Each wall is flat, endless, passes through zero and stands at right angles to its row. A trip goes straight from one point to another. List the walls that it crosses, first one first.
(in the rows, 128 means zero)

Walls:
(1): [123  95 108]
(2): [ 85  85 131]
(3): [ 88 126 148]
(4): [106 162 147]
(5): [164 136 101]
(6): [140 162 115]
Trips:
[128  66 116] to [124  86 131] -> 3
[106 149 145] to [103 118 153] -> 6
[127 157 107] to [119 123 143] -> 3, 5, 2, 6

Walls:
(1): [148 127 107 166 142 144 103 123 119]
(2): [163 116 149  89 117 157  92 180 136]
(3): [ 85 146 154 107 123 101 152 141 134]
(4): [152 109 145  86 135  82  96  73 122]
(5): [141 189 135 125 123 162 123 141 111]
Trips:
[190 166  78 129 118 117  78 128 156] to [159  81 119 142 164 128 154 157 169] -> 5, 4
[148  94 136 143 131 107 118 116 138] to [125 153 128 117 148 181 110 158  74] -> 2, 5, 4
[138  77 142 150 147 105 182 145 152] to [ 95 130 162 148 134 104  71 105 136] -> 4, 1
[122 126 119  69  56 182 176 138 120] to [111 111 114 108 120 110 108 116  87] -> 4, 5, 2
[123 130 153 114 118 120 176 160 116] to [106 150 156 107 103 144 110 118 155] -> 4
[147  73 170 117  93 147 115 125 183] to [124 125  87 130 118 189 132 197 172] -> 4, 1, 5

Walls:
(1): [158 154  94 134 130 107 102 160  81 121 114 133 149 145]
(2): [122 157 128 123 107 170 155 149 109 108 124 141 139 106]
(3): [107 125  90 118 173 141 161 153 137 141 122 104 154  97]
Trips:
[132 122 128 119 149 144 113  88 142 112  66 136 100 128] to [206 115 137 128 127 105 192 161 164 111 128 179 177 164] -> 1, 2
[149 103 183 100 130  97  64 110  80 142 185 227 121 116] to [ 84 126 191 100 160  69 108 110 120 143 150  89 119  91] -> 1, 3
[155 104 140 134 148 126  90 147 135 160 135 122 111 118] to [155 121  89 148 135 150 163 128 134 110  84 141 166 138] -> 3, 2
[154 101  89 145 138 143 121 163 145  74  95  99 138 108] to [170 141 148 187 123 127 135 132 113 183 125 124 199 105] -> none
[105 129 155 134 110 131 153 145 116 143  90 117 147 136] to [164 119 137 100 134 117 121 141 123 123 120  78 170 107] -> 1, 2
[145 127 162 121 136  92  87 153 135 110 111 126 122  78] to [ 99 137 101 105 141 140 160 160 110 128 137  91  95 143] -> 3, 2

Walls:
(1): [114 171 128 137 157 139 122 175 150 129 163 121 174 147 101 123 131 133
 177 137 130  77  76  89 140 133 125  65 103 169 133 159]
(2): [129 107  56 172 138 154  80  74  99 154 124 140 111 179 139 133 112 113
 128 121 120 116 135 139 179 163 143 194 138 130 117 143]
(3): [ 98 170 118 118 105 188 124 145  95 172 141  82 107 142 120 145 130 107
 160  71 147 148 126 151 127 110  83 163 138 141 181 109]
(4): [160 154 114  86 129 115 112 142 165 112  53  86 111 157  86 120 173 144
 133 139 142 148 118 169 114 167 113 165 126 122  62  84]
(5): [105 137  90 128 108 157 146 180 146 108 155 112 136 165 144 109 115  62
 122  78  88  79 111  85 145 159 166 136 116 107 132  94]
(6): [151 116 133 158 138 121 135 132 113 107 140 153  89 132 123 114 126 166
  68 172  79 150 119  96 179  96 144 146  89 140 138 106]
(7): [ 94 120  97 162 131  80 182 113 181 153 154 184 179  93 126 167 151 116
 152 162 126 121 102  90 135 157 134 139 133 178 141  95]
Trips:
[ 82 104 110 163  86  97 116 136 126  67 206 102 119 135 118 168 158 127
 160  92 110 141 129 101 113 134 135 153  98 128 119 119] to [100 111 139 106 119 157 158 133 111 121  87  99  71 137 146 107 117 122
 166 112 122 154 125 109  93 144  59 152 126 110  65 109] -> 6, 1, 4, 7, 2
[156  92 154  64  92 148 124 154 159 154 113 152 141 118 154 135  94 112
 150 124 110 122 195 131 143 127 119 150 135 149 203 103] to [110  99 152 118 177  58 132  87 146 114  86 138 144 127  95 126  97 117
  98 141 124 133 106 148 175 117 115 140 117 127 180 159] -> 5, 6, 3, 2
[133 142 140 155 176 140 113 112 104 169 119 125  93 156 103 154 138 144
 138 165 112  95 131 117 114 103 123 129 115  57  84  47] to [145 124 192 133 123 137 145 119 131 137 103 113  98 144 136 173 152 122
 104 110 166 153 129 112 105 106 120 131 168 131 115 173] -> 3, 2, 6

Walls:
(1): [126 121 160 146 100 124 148 103 104 151 146 156 126 117 106 165 175  65
 136 164 137 134 165 162 146 149 134 142 116 124  99  99 131 152 127 117
 106  72  92 169  97 114 126 164 143 116 141  90]
(2): [165 175 123 152 138 151 124 101 148 159 142 118  66 106  78 127 123 101
 145 138 158 162 146 117 125 101  74  75 123 131 120 116 155 116 103 103
 169 119 145 117 133 116 158  84  97 118  90 105]
(3): [131 131 113 124 142  98 172 118 163 134 111 177 131 118 117 117 102 140
 112 107 133 131 118 140 121 147 124 135 128 145 117  95 109 117 109 173
 139 148 144  92 165 110 123 113 134 106 151 138]
(4): [136 145 146 102 110 121 118 122 110 132 120 126  70 116 160  88 154 100
 137 121 128 154  73 194  90 123 105 128 124 126 141 154 136  97 148 122
 147 167 132 135  87 156 143 102 129 137 170 109]
Trips:
[121  98 103 178 109 132  60  97 147 157 134 198 155 167 159 133 150  95
  96 155 102 195 131 156 173 142 104 119 144 183  82 118 159  70 110 157
 103 141 151 124 129 152 111 155  77 112 138 116] to [135 200 163 115 137 134 160 106  92 121 169 157 124 159 131 120 115 122
 120 173 151  96 119 135 162 102 120 140 101 131 115 124 145 169 161 110
  91 158 106 111 112  89 126 167 153 145 128 122] -> 2, 3, 4
[ 80 136 139 139  96 102 150 139 165 121  72 151 115 164 134 144  97 176
 101 107 156 155 190 160 110 171 119 135  93 107 109 157 112 141 100 131
 146  47 120 118  94  87 117 218 131 143 181 134] to [134 164 171 180 141  84 116 140 135 125  65 112 134 123 151 137 144 127
 115 128 138 139 166 110 117 104  89 169 185 154 162 131 156 127 111 173
 158 145 108 173 108 119 166 115 111  99 204  90] -> 4, 2
[ 89 162 120 146 111 133 133 186 182 170 159 137 114 170  94 105 130 128
 140  90 139 175  80 123 113 122 173 155 153 179 139  94 157 153 152 135
 135  89 122 159  62 118 127 140 109 131 152 187] to [165 112 100 153 114 170 190 129 106 119 179 165 139 116 123 113 129 136
 141 111 168 130 165 153 181 110 152 101 136 101 140 134 129 115 100 121
 143 142  78 147 139 120 139 148  97 138 136 175] -> 4, 2
[154  92 130 105  87 152 109 123  88 109 183 113 152 100 123 149 115 151
 138 146 168 112  99 149 138 121 124 133 133 183 141  95  72 151 107  77
 132 136 117 105 178 115  56  95 143 139 148 135] to [114 118 110 122 137  80 112 110 127  86 155 137 115  79 137  90 116 146
 155 110 123 118 153 143 121 122 138 182 108 116 159 140 199 129 154 125
 105 103 113 161 183 126 159 149 189 107 136 172] -> none
[115 159 128 138  99 123 121 139 118 174  96 169 147 166 158 143 125 128
 147 143 120 149  81 112 142 127 167 153 172 149 152 137 162 136 141 172
 155 139  76 177 133  83 132 127 142  74 100 135] to [126 127 128 104 152 173 111 129 119 153 156 132 100  95 149  95 129 155
  65  69  96 147 120  86 149 126 146 115 113 161 210 163 135 132 148 158
 156 112  68 103 154 113 121 105 143 100 155 135] -> 1, 4

Walls:
(1): [ 90 103 136 134 148 102 151 106 150 146  95 213 124 115  96 126 146 133
 105 136  99  93  95  98 201 113  97 130 112 139 102 166  91 160 135 113
 108 121 140 150 116 147 118 133 105 126 128 150]
(2): [145 120  94  98  99  96 128 139 154  82 118 112 125 132 127 133  79 151
 140 154  85  93 132 157 159 118 111 129 154 164 190 126 114 171 126 106
  99  69 137 142 105 127 175  89 133 175 116 103]
(3): [175 148 148 137 115  94 101 129 166 133 140 162 119 152 130 143  73 114
 117 154 123 136 140 168  93  87  87 118  86 123 121  91 113 124 151 127
 155 108 122 117 111 127  86 156 143 161 179 118]
(4): [121  92  91 150 117 165  91 157  64 122 110 134 113  89 115  78 142 126
 192 128 129  94 149 136 144 115 135  95 112 152 114 157 125 144 105 142
 116 150 140 107 176 136 126 100 146  89 173 116]
(5): [122 131 139 127 148 130 133 135 162 141 157 131 137 169  69  64 133 111
 156 131 132 147 148 155 133  97 135 107  92 141 145 113 118 102 119 171
 124 149 115 159  93  45 124 118 108 111  88 140]
(6): [ 83 119  96 145 109 100 108 109 130 127 100  78 134 154 140 128 128 116
 103  60 132  90 144  97 151 100 109 113 118 148 144 145 119 130 129 152
 135 119 141 137 103 110 153 103 182 119 137 162]
(7): [176  53  83 123 131 160  90  94 132  59 103 109 146 110 126 159 134 154
 127 123  99 150 108 113 174 138 184 141 125 162 116  80 146 174 146  74
 121 112 128  89 157 132 114 137 106 143 145 155]
(8): [163 143 126 157 118 113 122 122 109 123 125 190 132  85  85 161 120  98
  83 126 126 184 141 219 114  92 102  75 157 129 125  97  73 148  97 138
 131 138 134  66 190  79 166 104 173  81 136 187]
Trips:
[151 150 154 137 139 104 150 164  97 147 109 130 121 156 167 162 171 133
 167 152 131 123 154 112 119 124 170 175 107 176 116 153 134 137 122 105
 109  83  66 137 117  63  78 155 162 114 114 109] to [ 90  75 123 145  95 160  97 121 135 103 123 178 109 165 118 151  69 130
 108 125 174 135 105 122 108 156 114 123 148 103 143  91 137 154 126  76
 155 110 103 122 159 151 103 155 138  99 142 172] -> 7, 5, 8, 1
[100 133 205  98 153  89 130 135 140 190 145  71 104 115 116 141 123 128
 116 144 154 154 123 147 105 215 163 155 133 122 136 129 109 100 195  88
  98 119 164 144 176 142 125 118 149 164  85 165] to [133 172 110 154 140  85 159  71 120 134 144 113 123 112  98 115 108 136
 115 128 140 155 158 106  93 138 100 123 120 146 107  75 189 161 131 119
 126 133 120  42 106 127 140 133  68  84 114 139] -> 8, 7, 3, 5
[135  32 143 151 127 124 106 134  99 127 149  95  87  87 120 138 156 132
 161 113 149 105 104 140 152 157 160 137 127 133 116 109 145 138 117 143
 123  73 136 125 108 116 104 119 170 167 147 143] to [152 146 122 137 119 181 100 140 147  95  78 146 139 118 159 143 128 105
  87 137 144 114 153  54 146 114  96 172 120 137 132 109  94 146 132 125
 138  88 159 139 107 105  81  72 144 115 115 158] -> 1, 3, 4

Walls:
(1): [124 127 115 133 162 124 128 153 160 121 102  93 178 146  91  83 114 131
 122 127  90 117 172 158  72 122 121 139 110 120 144  88 135 164 124 131
 162 115 106 133 123  97 165 106 121 141  94 112]
(2): [104 157 134 119 101 133  77  99 101  86 149 143 148 188 138 153  91 136
 113 131 144 125 149 133 158 137 119 104  96 140 106 135 100 168  84 155
 120 131  76 150 120 123  91 146 118 115 128  77]
(3): [130 139 133 109 163 132 126 151 141 101 177 152 148 144 129 107  91  80
 132 158  90 153 107 181  74 115 167 186 117 100 176 133  79 110  86  70
 149  86 109 100 167  84 173  88 134 136 129 140]
(4): [125 115 154 124 124 144 139 151 125 134 148 131 148  92 132 167 114 114
 141  85 143 128  85 111 136  98 141 122 164 100 127 112 138 112 155  94
 117 141 128  79 116 152 111 163 112 139  93 116]
(5): [ 72 127 168 109 104 157 144 114 135 126 147 130 144  75 124 164  85  98
 130 128 162  93 114 173 117 144 152 170 147 137 111 128 125 130 168  85
 113 131  97 140 142 181 110  96 161 125 156 129]
(6): [129 126 166 113 134 187 143 161 133 116 113 130 115 139  71 108 124  93
 127 171 104  77 121 139  84 181 158 148 140 183 129 124 163 101 162 154
 145  95 133 113 122  84 179 118  99 149 155 181]
(7): [133  69  75 113 142 132 170  89 123 156 130 109 137 133 144  88  75 111
 119 104 139 148 133 113 166  80 159 164 140 194 100 195 107 154  85 106
 105 133 173 168 109 122 139 204 105 140 117 121]
(8): [103 128 209 115 112 141 110 143 164 169  78 123 106  88 132  98 128 151
 101  89 100 128 125 164 172 121 154  94 129 144 100  93 142  81 168  94
 124  99 102 137 169  87 102 125 130 133 120 163]
(9): [ 95 136 111 120 100 111 134  78 126 155 152 148 143 104 114 120 148 149
 139 125 110 119 105 167 141 131 144 116 151 139 137 157  85 164  89 137
 141 131 129 151 135  89 112 149 129 148 173 185]
(10): [164 167 114 119  75  86  91 121 166 100  83 111 131 113 159 150 102 115
 114 173 163 155 123 105 136 142 127 157 102 132 135 129 159 173 119 180
 149  97 109 167  86 114 125 124 113 108 142 123]
(11): [127 118 138 158 120 111 136 142 157 162 130 161 207 153 125  84 111 148
 128 108 172 124  92 106 151 154 148 148 160 163 116 141 159  70 143 124
 151 127 169 113 110 125 101 130 124 103 111  62]
Trips:
[151 145 115 126 166 131 103 130 133  93 147 122 131  80 140 116 148 153
 103 157 118  98 132  76  89 135 139 150 110 132 111 146 135 117  63 113
 106  67 161 100 168 122 131  86 148 158 159 126] to [161  99  90  96 136 139 114  73 119 129 137 176 170 117 158 133 134 145
 156 144 141  73 121 148 149 134 153 164 131 115 163 146 114 114  74 122
 119 124 177 146  98  89 115 151 139  98 103 163] -> 9, 1, 7, 11, 6, 2
[100 130 145  95  63 127  64  73 121 127 123 161 149 127 143  64 160  77
 152 136 121 151 117 125 137 105  97  74 124  79  94 109 100  89 132 143
 158  60 153 173 159 109 119 134 105 140  87 127] to [125  94 128 134  97 146 120 125  81  99  82 141 122 148 117 104 132 118
  75 134 164  93 106 171 127 142 116 120 140 148 123 113 108 144 150 164
  75 143 124 124 187  98 119 143 135 161 178 110] -> 3, 11, 6, 10, 5
[139 119 124 158 108 160 110 111 142 124 155 140 147 161 123 131 119 125
 121 106 121 150 126 102 128 105  78  84 157 164 189  83 115  87 155  97
 116 135  73 115  69 139 179  86 109  66 104 103] to [172 118 161 101 128 154 116 157 109 203  73 105 116  73 157 141 133 103
 153 133  88  77  71  97 167 163 116 133  82 113 175  58 131 173 132 117
 151 109 116 101 141 139 113 103 123 142 133  80] -> 8, 3, 2, 10, 6, 5, 11
[107 111 100 129 137 133 130 121 147 107 115 134 133 119 139 157 101 124
 132 111 181  61  73  98 131 171 194  96 167 141 135  76 109 105 127  87
 169 112 161 137 222 121 204 126 120 120 127 124] to [137  93 134 136 141 145  99 127 178  89 153 147 123 113  88 183 102 117
 170 153 141 109 129 130 120  97 174 101  96  91 102 112 145 108 121  91
 160 172 147 106 120 120 163 140 110 140 158 177] -> 11, 8

Walls:
(1): [203 151 137 115 137 172 107  88 178 120 122 122 101 104 100 158 164  98
 163 132 132 130 138 131 113  99 105 130 155 114 100  85 109  95 121 196
  87  94 118 158 111 157  98 126 124 178 176 143]
(2): [ 77 136 126 157  83 118 135 115 131 150  83 171 113 102 121 164 126 115
 157 150 133 146 141 100 115 108 140  94  80 157 152 108 103 105 121 128
 125 120 114 124 124 156 109 130 137 141 142 108]
(3): [161  99 112 167  94 148 163  96 145 139 104 143 137 126 147 146 130 109
  84 149 187 129 137 107 166 115  63 111 123 156  80  97  77 149 102 179
  99  78 140  80 124  76 157  79 121 154 140 164]
(4): [111 104  87 110 121 100 124 131 113 137 165 154 148 194 147  58 129 104
 128 126  83 115  82 159  73  94 114  87 121 136 129 122  97 153 214  57
  97  87 119 121  78  70 130 140 139 124 122 124]
(5): [101 117 111  99 160 130 108 148 133 179 152 156 150 175 150 180 122 129
 153  96 138 126 102 162 119 105 130 143  98 147 123 182  90 126 144 139
 108 164 172 154 162 119 142 179 190 143 176 173]
Trips:
[149 209 155  66 123 112 101 123  97 169  96 181  95 156 129 123  94 166
 175 169 122 125 114 103 162 136 141 139 133 107 152 127 135 147 143 139
 148 116  97 113 159 146 107 105  98 106 126  93] to [156 144 173 111 159 149 155 135 121 145 120 147 111 131 125 136 178 149
 132 152 126 148  62 152 135 147 147 127 138 145 153 145 124 126  99 162
 145 117 144 153 112 149 163 118 117  53 177  95] -> 1, 2, 5
[130 128 112 177 103 111 148 159 178 132 154 147 127 162 148 119 143 100
 163 166  93 189 174  80 165 122 116 144 118 139 194 113 140 143 113 190
  42  95  88  99  92 116 148  91 161 127 141 109] to [129 166 109 101 110 103 151 123 110 132 144 179 135  76 101 146 106 108
 143 114  78 115 150  88 122 143 133 154 184 131 161 151 103 176 117 113
 109 149 109  81 131 115 173 105 100 113 131 102] -> 1, 4, 3
[123 127  94 107 148 119 159 148 150 140 117 148 121 119 131 180 107 108
 129 115 147 148 104 125 104 115 140 144 116 127 112 123 159  76 130 129
 124 184 137 144 171  64 114 142 156 138 101 138] to [142  83 122 121 111 123 119 132 131 162 122 121 145 148 152 127 102 114
 155 117 161 122 152 160 102 110 139 103 151 182 116 170 125 135 139 105
 171 136 148 104 176 116 168 157 152  47  90 130] -> 2, 4

Walls:
(1): [ 56  54  94 120 156  78 133 121 128  93 168 138 130 126 161  75 153  95
 146 158 144 108 138 136 110 145 110 154 136 148  99 132 127 133 143 167
  70 135 150 167 110 114 130 140  56 123 107 171]
(2): [136 130 158 134 136  98 125  98 183 116 105 144 122 150  90  93  62 183
 118  66 195 179 191  93 162 109 145 167 155 138 117  90  84 122 160 155
 147 125 103 149 191 109 120  93 168 158 141 136]
(3): [ 98  81 124 109 138  85  77 133 122  84 160 152 126 173  77 123  99 131
 122 116 145 105 104 118 123 161 154 111 139 115  96 116 176 162 115 141
 156 119 157  72 122  94 106 112 145 121 111  90]
(4): [117 103 160 135 134 144 126 116 155 115  95 158 141 163 114 135 113 129
 133 105  97 143 131 130 138 124 160 141  72  87 169 151 144 180 142 119
 100 123 130  99  94 133 137 162 139 169 137 152]
(5): [116 123 103 136 108 116 115  69 100 147  39 138 170 123 104 171 107 117
 143 153 108 153  93 116 146 199 145 141 143 142 176 152 135 128 154 149
 132 176 125 141 145 151 180 163 151 115 168 119]
(6): [150 116 201 132 145 123 133 135 113  87 146  64 154 200  92 173 106 110
 139 155 153 150 117 137  99 150  98 122 146 152 154 168 151 100 103  92
  92 165 132 135 155  67 146 147 131 128 120  96]
(7): [109 132 115 149 186 110 148 160 123  72 186  96  74 141  93  81 120 134
 153 127 150 123  91 118 189 108 107 104 154 153 179 120 100 126 169 123
 131 159 133 173 146 161 124 142 126 160 149 100]
(8): [184  73 145 115 109 142  92 129  83 125 108 130 128 111 125 104 196 146
 169 160 121 133 118 135 141 102 123 118  90  87 106 107 108 161 110 123
  76 132 132 141 130 112  93  89 161 124 125 113]
(9): [ 89 157 107 158  91  97 149 140  85 128 133 158 114 133 168 161 131 104
 151 110 125 102  98 137 161 127 122  75 122 163 119 217 149 109  97  83
 104 157 121  92 146 106 113 122 150 145 120 147]
(10): [122  84  88 163 157 126 119 122 121 178 157 105 164 133 101 177 185 109
  52 135 149 147 154 148 140 146 107 179  79 137 157 135 136 136 114 128
 144 127 148 172 113 189 131 140 159 111 152  99]
(11): [167 148 137 130 154 163  99 180 169 148 101 112 127 121 137 123 105 139
 162 156  84 104 154 123 163 145 154 129 147  99  75 100 149 135  84  70
 164  95 123 161 123 127 112 151 169 159 118 106]
Trips:
[102 132 123 126  75 148 156 118 158 110 158  55 179 121 157 174  99 161
 135 138 132 132 131 161 103 104 119 162 125 115 107 140 154 157 111 120
 106 136 122 106  96  92 149 135  84 175  86 117] to [121 151 150 114 172  89 152 129 155 130 127  91 141 135 107 155 132 147
 109 137 113 154 179 156 150  95  99 159 108 147 163 159  91 129 111 132
 149 135 120 125 136 127 130 170 150  91  96 156] -> 10, 9, 2, 1, 7
[130 122 118 140 148 130 128  97 136 152 133 117  81  82 143 149  96 123
 110 125 111 151 143 128 109 101 142  92 162 138 138 121  74  78  83 147
 162  85 138 119 122 132  93 109 131  97 139 131] to [ 95  89 137 153 120 129  64  73 149 116 127 129 130  88 104 153 177  90
 112 148 100 156 110 131 101 136 159 114 104 108 117 105 113  73 136 123
 118 113 153 135  87 179 109 113 114  90 151 127] -> 10, 11, 2, 8, 5, 1, 3, 4

Walls:
(1): [ 92 204 178 129 159  93 115 169  93 188 115 152  51 106 118 162 136  97
 141 116 117 125 139 112 130 166 111 118  95 124 139 118 124 121 129  95
 134 120 153 142  69 166 122 149 114 140 191 147]
(2): [127  67 104  87 120 150 102 160 148 100 139 138 136  83 103 150 126  78
 123  95 109 138  84 166 132 147 148 101  89 187 176 136  95 166  95  98
 149 115 155 135 115 127  92 121  67 155 151 156]
(3): [137 174 103 101 127 156 112 119 164 144 136  91 184 113 121 175 148 112
 153 158 128 138 105 108 129 177 133 112 108 135 103 106 116 123 105  93
 116 110 126  47 114 138 112 112 132 168 136 162]
(4): [ 98 104 119 156 165 184 163 130 152 120  99 150 120 122 136 171 170 134
 144 157 125  90  67  73 115 108 135 161 116 122 153 141 137  84 115 109
  80 113 132 105 132 143 158 130 124 117 137  83]
(5): [151 120 155 150 123 111  84 119 219 155 116 172 124 126 148 150 138 115
 143  96 154 195 129 102 157 109 130 144 136 128 118  86  90 115 115 127
 144 158 129 150 138 109  98 105 149  91 181 120]
(6): [110  84 114 136 106 122  99 164 155 133 115 107 143 131 176 142 132 146
  97  93 154 103 159 170 137  61 105 159 204 158 111 113 123 168 102 113
 100 204  65 144 138 116 155 143 129 134  89 158]
(7): [124 136  98 121 118 146 105 134 127 128 111  92 110 138  60 100 147 109
 139 110 107 144 159 138 118  82 139 139 128 140 122  73 147  69 110 155
 113 109 103 167 168 144 100 155 141 158 143 108]
(8): [127 134 177 167  84 136  86 111 114  94 162  94  90 164 161 143 107 115
 130 121 106  67 178 169 126 141 122 105 124 129 159 133 156 108 134 125
 107  72 181 120 153  75 170 147 101 121 170 164]
Trips:
[127 119 156  91  89 133 133 100  86 108 201 152  85 129 133 144 152  85
  79 122 100 173 142 100 116 107 119 123 198 177 121 124  99 126 161 104
 177 100 148 134 121 161 101 139 115 160 101  81] to [141 143 160 145 109  98  93 153 151  93 139 160 107 113 163 131  87  92
 100 125 125  82 174 132 140  86 111 168 136 151  84 124  81 114 181 118
 135 109  96 153 164 155 147  98 148 168 130 137] -> 8, 5, 6, 2
[169 137 155 116  64 127  86  91 132 117 107 100 139  81 118 153 161 129
 122 152 145 135 121 180 103 117  64 129 167 104 129  93 107 133  96 127
  72  84 106 154 191 125 133 106 124  98 118  95] to [105 124 132 110  95 100  98 113 120 138 153 148  89 163 106 121 170 157
 140 156 156 125 107 134 129 143 141 135 145  92 135  94 145 162 131  97
  62 143 157 154 109  77 104 149 153 154 152  78] -> 3, 4, 1, 6

Walls:
(1): [127  98  81 117 170  81 181  93  95 112 127 127  81 136  86 149 150 165
 171  70 123 168 135 136 175 110 156  95 128 123 111 104 113 127  73 144
 125 117 129  94 166 135 120 147 142 136 172 168]
(2): [132  88 104 109 156 117 141 160 140 116  96 145  78  95 147 109 138 119
 136 142 109 129  77 169 141 134 145  98 100  84 141 138 126 142 173 125
 135 172  97 114  82 137 128 124 162 162  91 163]
(3): [149 177  93 135 109 121 160  97 162 155 111 102  81 126 153  64 138  92
  73 125 127 101 195 142 125 100 185 135 157 159  94 112 138 106 115 132
 133 127 123 153 129 139  76 135 144 134 193 169]
(4): [139 137 139 137 127 120 133 113 156  98 168 155 113 141 101 110 124 194
 143  78 153 108 183 154 150 133 136 127 136 131 105 142 157 149  99 164
 139  91  96 114 168 142  93  89 133  99 135 130]
(5): [167 115 118 100  53 104 156 142 103 142 138 154 139 151 106 148 117 143
 124 140  98  50 138 139  96 179  90 136 158 128 122 199 157 121  72  93
 140 122 137 147 178 128 146 166 134  99  71  77]
(6): [177 128 127 119 168 199 133 106 117 158 128 132 115 104 170 112 149 114
 144 135  95  99  94 131  89 171  92 159 138 122 166 120 113 153  74  98
 138 125 120 128 123 135 117 106 155 137 156  95]
(7): [141 127 113 103  97  90 131 148  98 114 153 111 139 158  97  99 155 206
 123 128 134 125 141 154 147 129 131 110 141 105 131  91 128 112 173 186
  75 194 138 144 116 160  79 170 134  97 119 112]
(8): [141 171  93 165 110 103  71  83 178  84 140 134 114 102 137 166 130 113
 143 110 182 161 153 152 114  98  66 123  48 159 136 127  69 105 116 139
 161 161 126 112 105 143 108 145 144 128 112 153]
(9): [155 167  87 182 114  82 112 123 160 155  72 113 145 147  80 140 132 105
  68 154 109 165  70 136 131 165 145 146 117 145 118 129  96 173 140 121
 138 126 116 127 147 122  93  90 121 145 109 142]
(10): [161 136 157 133 110 110 119 133 118 142 110 148  99 139 144 117 186 137
  90 140 162 127  86  86 122  94 123 207 110 183 138 161 106 121 169 165
 121 100 105 135 219 134 138 143 121 129 180  96]
Trips:
[130 135 142 139 120 126 104 122 150 140 148  89 135 175  80 173 142 109
 120 100 172 124 145 126 163  97  88 115  96 149 109  91 169 126 118 137
  85 149  81 159  58 136 104 127 106 121 105 124] to [103  92 134  79  56 145  85 115 139 102 172 142 186 144 107 103 123 158
 155 155 107 180 139 142  96 138 188 183 133 102 149 155 102 115 135 120
 132 139 107 169 119  99 149 133 175 143  80 147] -> 9, 5, 4, 2, 8
[ 99 143 113 104 141 110 142  87 131 111 137 130 163 141 126 105 156 154
 173 181 146 108 111 126 138 127 127 133 102 114 121 106  76 128 131 161
 136 148 153 140 123 118  86  96 134 127 127  71] to [143 138 100 120 114 124 137 172  55 166 166 145 156 141 146 128 137 147
 133 146 154 144 102 137 163  86 129 125 147 189 109 107 113 168 137 152
 128 120 106 126 132 122 135 138 147 125  92 114] -> 6, 8, 4, 5
[116 118 172 159 146 153 138 150 129 187 137 133 144 159 141 144 120 125
 106 145 108 128 135 126 172  98 156 153  87 121  95 111 110 147 179  83
  97 101 125 159 120 105 171 143 100 140 167 157] to [167 140 138 188 116 122 130  47 127 114 172  92 177 109 145  86 140 121
 151 153 152  85  72 142  99  88 120 154 104 134 149 120 162 156 124 141
 184 126 129 127  95 141 112  79  84 105 114 168] -> 6, 8, 4, 10
